Rows are points. Two turns around zero, p and q, are shown by what they do to some points. Where does a point land after both, in the order given? Backwards means that the second turn is done in reverse. Each puzzle has new turns, and all numbers are rounded.

Turn p:
[  7 -16] => [  9 -15]
[ 25 -27] => [ 28 -24]
[-41  19] => [-43  15]
[-23  28] => [-26  26]
[32 -4] => [32 -1]
Turn q:
[  1 -29] => [-12 -26]
[0 1] => [0 1]
[-38  -5] => [-36  13]
[38 33] => [49 12]
Where do these land?
q, then p: [-33 -30] => [-42 -16]
p, then q: [20 33] => [31 23]
q, then p: [13 -3] => [11 -8]

Turn p:
[ 2 38  6 11] => [13 30 18 14]
[ 5 -4  8 31] => [ 2 -7 -1 32]
[ -1 -26 -11 -50] => [ -8 -19 -10 -53]
[ 20  21 -29  44] => [ 31  23 -26  39]
[-28  10  -2   4] => [-23  19   0   4]
[  1 -40  28 -40] => [-17 -46  18 -36]
Turn q:
[ 58 -21 -24  -5] => [ 63 -16 -14  -2]
[-22  25   0   6] => [-23  24  -1   5]
[-17  35  54  -9] => [-29  25  55  -6]
[-15 -19 -21 -11] => [ -9 -15 -25 -14]
[ -4 -20  -8  18] => [ -2 -18 -13  17]
Where do these land?
q, then p: [-11  11 -11 -15] => [ -2  17  -1 -17]
p, then q: [13 39 -5 49] => [20 31  8 52]
q, then p: [-13  13  19  33] => [-17  10  10  36]
q, then p: [  6 -26  -8 -12] => [  3 -21 -15 -15]
q, then p: [ -8  22  -5 -12] => [  1  22   9 -11]
q, then p: [ 15  23  15 -20] => [ 13   5  32 -11]
p, then q: [ -2 -83  -5 -22] => [-14 -64 -46 -32]

Turn p:
[-17 -26  34  -3  34 -33  -6 -20] => [-22 -19  13   6  43 -37  -2 -22]
[ 27  18 -22  34   3  26   3  -5] => [25 11 -8 35 -8 35  7  6]
[ -1  -4 -18  35 -45   2   6  -6] => [  1  -4 -19  26 -48  -3  18   2]
[-37 -12  32  -7  41 -32 -28  17] => [-36 -10  12  -2  45 -38 -34  13]
[ 16  40 -41   4 -33  39  40  46] => [ 26  34 -15 -17 -42  46  28  53]
[ 37  -3 -48 -25 -17  25  17  38] => [ 49  -6 -24 -37 -21  34   6  29]
[ -7 -11  39 -29  13   4 -43  15] => [-17 -21  36 -20  14  -6 -46  -1]
[ 12  -5  18  -8   8 -42 -10  -5] => [ 14  -1  14  -1  16 -41  -9 -11]
[-11  16 -41   2 -14   8   3 -40] => [ -3  26 -39   7 -17  16   6 -32]
[-22 -35  37  -7  24   8   1  -4] => [-34 -35  20  -6  29  -3   4  -7]
[  3  21  11   4 -16  -6  17 -38] => [ -3  25  11  10 -12  -5  23 -32]
Turn q:
[ 33  11  18  23  -8 -37   7 -30] => [ 42  -9  18  14 -13 -34  -3 -27]
[-33 -29 -15 -26 -36  34   5 -22] => [-40 -16 -29 -33 -23  29   2 -25]
[ -3  35 -40 -29  14  32   5  -6] => [  1  34 -48 -14  31  16   5  -5]
[-24  15 -31  38  19  14  -7   7] => [-19  12 -24  48  12   5  17   7]
[  0 -22 -17 -16 -31  -2   2  -4] => [ -8 -24 -21 -23 -18  -2  -7  -1]
[31 56 30 16 29 16  2 23] => [48 51 24 22 17 16  7 17]
[-27 -24  12 -21  50 -47  26 -24] => [-31 -12  37 -19  42 -48  20 -23]
[-13 -21  -1  -7  -2  -1  21  45] => [-17 -12   7 -17  -4   3  23  43]
[  1  11  31   0 -10 -38 -31  -9] => [  4  11  29   6 -19 -30 -36  -7]
[ 36 -33  12  21 -24  27 -29  19] => [ 21 -37   8  14 -22  42 -28  20]
Where do these land?
q, then p: [ 18 -11  54 -24 -35 -14  -4 -20] => [  4 -12  43 -25 -29 -13 -18 -42]
p, then q: [ -3  11   2  35  21  -9 -19  28] => [-1  2 12 40  1 -1 -4 36]
q, then p backwards: [ -2 -20  -9   6  26  11 -24  12] => [-11  -8   8  16  31  17 -14  10]
q, then p: [ 13   6  -4  26  11 -20  38   6] => [ 24  -3   5   6  11 -19  40  11]
q, then p: [ 19 -22 -30  -9  20   1 -23 -14] => [  4 -25 -24  11  30   6 -25  -8]
q, then p backwards: [-46   9 -30 -17  22 -30  -4 -20] => [-53  -1   6  -3  15 -39   2 -22]
q, then p: [ -7  26  23 -28  -5  39 -23 -24] => [-11  32  13  -1 -10  40 -27 -31]
q, then p: [ -5  28  25 -30 -12  38  19   0] => [  2  35  20 -30 -12  38   4 -12]
q, then p backwards: [  8  27  -7  80 -61 -30 -14 -25] => [ 27  -3 -22  65 -69 -29 -30 -28]
q, then p: [  3 -40   1 -13   6  42  41  25] => [-13 -29   4 -44  14  39  32  15]
p, then q: [  3 -13 -26 -27   7 -28  13  31] => [ 10  -7 -14 -29  29 -22 -12  31]

Turn p:
[  0  15   3  10 -17  -3 -21  13  32 -26 -39] => [  7  34  25   3 -32 -27  -1 -12   5  -8 -25]
[  0   3   3 -30  35  -7  -9 -58 -41 -13  14] => [-13  -5 -19 -13  52  24  14 -39 -19 -36  17]
[-41   6   5 -30  32 -14  11 -16 -34 -24  48] => [-44 -13   0 -14  43   9  21  15 -31 -31  37]
[ 11   0  -8  21 -47   7  -2  11 -24   1 -20] => [-12   4  -8  11 -44  13 -21 -21  -2  24  -4]
[ 20   2 -50  10  -7  -2   9   9  45  34  -1] => [ 27   3 -34  -2 -24  -7  18  27  49  12 -16]
[ -1  15  29 -42  40   7  45 -26 -38 -11  -4] => [  2  -7  13 -20  46  49  29  -6 -52  -8  -2]
[ 10  -8 -11 -17 -19   4 -20  48  39  62  -7] => [ 31   9 -21 -31 -12 -35 -27  35  29  48 -12]
[ 43  19  -6  38 -17   1 -11  48  -3 -33 -12] => [ 26  16  -3  36 -63  -9 -23   6 -25 -13  -3]
[ 24   1   7   7 -39  18 -27   9  26  -7   8] => [ 20  22  14   1 -30  -6 -31  -5  27   1  20]
[ -9  19 -23  37 -23  19 -31  32   7   7 -35] => [-13  35 -12  25 -37 -20 -31   6  12  14 -36]
[-14 -51  -9 -14   4 -42   3  -2  10  12   1] => [ -7 -50  -4 -28   4 -34  17  -7  14   5  -1]
[-23  17  45   1  29 -29  28 -50 -26   4  30] => [-16 -12  14  21  62  14  44 -19 -26   8  36]
[-14 -27  29   2  58  13  10 -32 -26  -4  21] => [ -6 -39  13  15  67  19  -3  -4 -15 -25   1]
[ -7 -12 -16   6 -29  28  16  13  30   0  -5] => [ -3   1  18  -6 -30  13  -7  22  35  10 -13]
Turn q:
[-27  41   8   8   0   9 -14  -4  -1 -16   3] => [-34  34  -8   8  15  -5  -8 -12  11  -1   5]
[ 33  32   5 -16  19  -3  33  -4 -43  -1  24] => [ 15  20 -26 -34  -1 -32  29 -25 -33   4  11]
[ 38   2  40  23  -2   9  13  26  -3 -12 -37] => [ 38  23  37 -11  20  -3 -11 -14 -14 -36 -21]
[ -2  16  -3 -36  12 -12  -1  16  36  12 -46] => [ -8 -20  10 -34  14  -5   2   1  50 -15 -32]
[  3 -36 -17  33   5 -16   1 -63  42  -6 -40] => [  0 -55   9  53 -30  17  -9 -34  20 -38 -13]
[-40  25 -35  -2   6   8   1  25  27 -31  16] => [-23  26 -37  15  15   7  12  34  39 -11   8]
[ 33 -13 -46  13 -44  24   1 -19  28  39  29] => [ 31   5  -5  23 -77  14   6  10  16  36 -14]
[-22  -9  43 -16 -11 -24   2  21  -9  10  -6] => [-15 -10  43 -17  26 -17  -1  17  -8   5  13]
[-22 -48  41 -30 -23  13  -5 -23  -4 -14 -20] => [-33 -27  49 -13  -4  42   1   4 -25 -15  11]
[ 16  -4 -33  -8 -34 -16   4 -25  -4 -14 -31] => [-12 -17  -7  -3 -48 -11 -13   6  -4 -33 -20]
[  3 -18  18   8   9  25   3  28 -68  32  21] => [ 18  12   3  -9  27  -1   6  11 -67  47 -10]
[-47  30 -27  11  33 -13   5  21   8 -19  38] => [-19  17 -49  25  37 -17  17  21  26   8  27]
[ 32 -18   8  12  31  -2 -42   1  -9  20  49] => [ 40  -8 -18  -2   8  12 -30 -19 -11  49  34]
Where do these land?
p, then q: [ -7  24   5  19  27   6 -19  20   9   3 -12] => [  7   9  -9   5  22 -32 -25  -5   2 -14 -14]
p, then q: [  7  49 -21 -11  12 -33  -7 -34  -1   6  13] => [  1  13 -49   9 -13 -27  44  -8   7 -12   3]
p, then q: [-21   2  10  -8  -9  47  18  25 -16  13 -33] => [-21  10  24 -19  25  14 -19  -3  -3  22 -47]
q, then p: [-25  33  39  15  27  28   4  -2  23  52  -8] => [ 26  10  15  23  58   3  38  -8  14  29 -30]
q, then p: [ 17  23   6 -38 -44  -3  29  13   9 -16 -39] => [ -4  25  48 -43 -27  -6  21  -6 -33  -1   5]
p, then q: [ 23   2 -37  25  21 -11 -36   3   9   5  33] => [ 23   1 -41  24 -17  -9 -23  24  23 -23  17]
p, then q: [ 26   3  15 -43  20  22  23 -34  23 -13  29] => [ 31  25 -13 -38   9  38  32 -22   0 -11  23]
q, then p backwards: [ -6 -31 -35  -4 -39 -15 -33  47  12  10  59] => [ 11  12  -3   7 -26  25  19  64  20  42  52]
q, then p: [-44 -38 -18   6  42 -31  29  40  -8 -16   1] => [  9 -61 -11  18  -6 -14  -1  48 -26 -33 -25]
p, then q: [ -4 -18  40  29  -2  17 -18  -7   1 -19   0] => [ -1   1  23  21  17   8 -30 -31  -6   2  24]
p, then q backwards: [ 16 -64   2  51  -2   8  13 -14  36 -37  -4] => [ 10 -33   1  21 -12 -33  11 -31  63  17 -43]
p, then q backwards: [ 25  56   1   6 -32  -8  20 -10 -45  14 -10] => [  5   2  -8  12   5  57  -5 -31 -25  -1  51]
p, then q: [ 17 -34   3 -13   5 -30 -22 -29 -41   8 -15] => [-19 -52 -27   6 -28  18   0 -21 -21   1   9]
q, then p: [-22  -7 -10 -35 -25   3  -1 -18 -10 -10 -14] => [-42  -3  23 -24  -7   1 -10  10  -3  10  -6]
